Each wall is flat, endless, passes through zero and stands at right angles to its row. A trip goes straight from one point to another. Which walls does it cross, in order?

Walls:
(1): [-0.94  0.42]
(2): [ 3.24 -1.14]
(3): [-0.87 -2.97]
(4): [2.59 0.71]
(5): [0.81 1.10]
(6): [-1.21 -2.78]
Trips:
[-3.31 -2.08] to [-2.67 -0.25] => none
[-2.62 -1.16] to [-1.74 -0.55] => none
[-0.18  0.28] to [-1.41 -0.74] => 5, 6, 3
[0.69 1.27] to [ 1.63 -1.41] => 3, 6, 5

Walls:
(1): [ 2.70  1.00  0.66  1.11  0.93 -1.04  2.74 -1.33  2.22 -0.02 -1.66]
(2): [ 0.11 -2.04  0.59  1.32 -0.80  0.95  0.61 -2.18  2.17  2.70 -2.59]
(3): [-1.75  0.34 -3.01 -0.33 -0.04  0.62 -2.27  1.48 -3.63  4.49  0.76]
(4): [-1.65  1.36  0.68 -0.66 -4.11  2.36 -1.65  1.22  0.03 -0.98  0.01]
Trips:
[ 1.26 -0.50 -1.41 -1.28  0.38  1.21  1.28 -0.67 -2.36  3.29  2.52] to [-1.76  3.93 -1.66 -0.48 -1.50 -2.94  0.72  1.81  0.02 -2.13 -1.06] => 4, 1, 3
[-1.52 -1.14  1.99  0.95 -0.37  1.15 -0.33 -0.02 -1.28  0.30  0.62] to [-1.02 -1.75  4.30 -0.38  3.07  1.32  0.22  0.24  1.14 -0.96  0.56] => 3, 4, 1
[-0.89 -1.14  2.63 -2.58 -0.75 -0.51  1.18 -4.67 -1.17 -1.50 -0.57] to [-0.42 -1.38 -0.11  0.40  0.24  0.56 -0.19  2.21 -0.31  1.14  1.20] => 1, 4, 3, 2
[-0.81  2.55 -1.18  0.40 -1.49 -1.97  0.11 -0.79  2.51  0.17 -0.62] to [-1.89 -0.21 -4.01 -0.12 -1.54  0.52 -0.16 -1.58 -1.95  0.49  1.71] => 3, 1, 2
[ 0.76 -1.17 -0.97 -1.50  0.07  2.96 -0.85 -0.20 -1.43  0.02  0.47] to [-0.73  0.62 -2.24  1.84  0.40 -2.27 -0.71  0.05 -0.58  1.03 -0.12] => 4
[ 3.35 -1.38  0.55  1.96  0.26  2.49 -0.22  0.45 -2.65  0.99  2.00] to [-0.45  1.42 -0.49  0.49 -0.18  2.00 -1.49 -0.69  3.64  0.81 -1.17] => 2, 4, 1, 3
[-1.04  0.61 -0.27  1.48 -2.19 -1.18  1.43 -0.21  1.02 -1.93 -2.70] to [-1.78  1.27  2.16  1.85  0.96  0.41 -2.85  0.11 -0.12 -1.69  2.47] => 2, 1
[ 0.58  4.01  1.46  1.89  4.46 -0.23  2.67 -2.19  0.92 -1.07 -1.37] to [-0.80 -0.67 -2.75  2.67  1.04 -2.12 -1.04 -0.90 -0.97  1.01 -0.44] => 3, 1
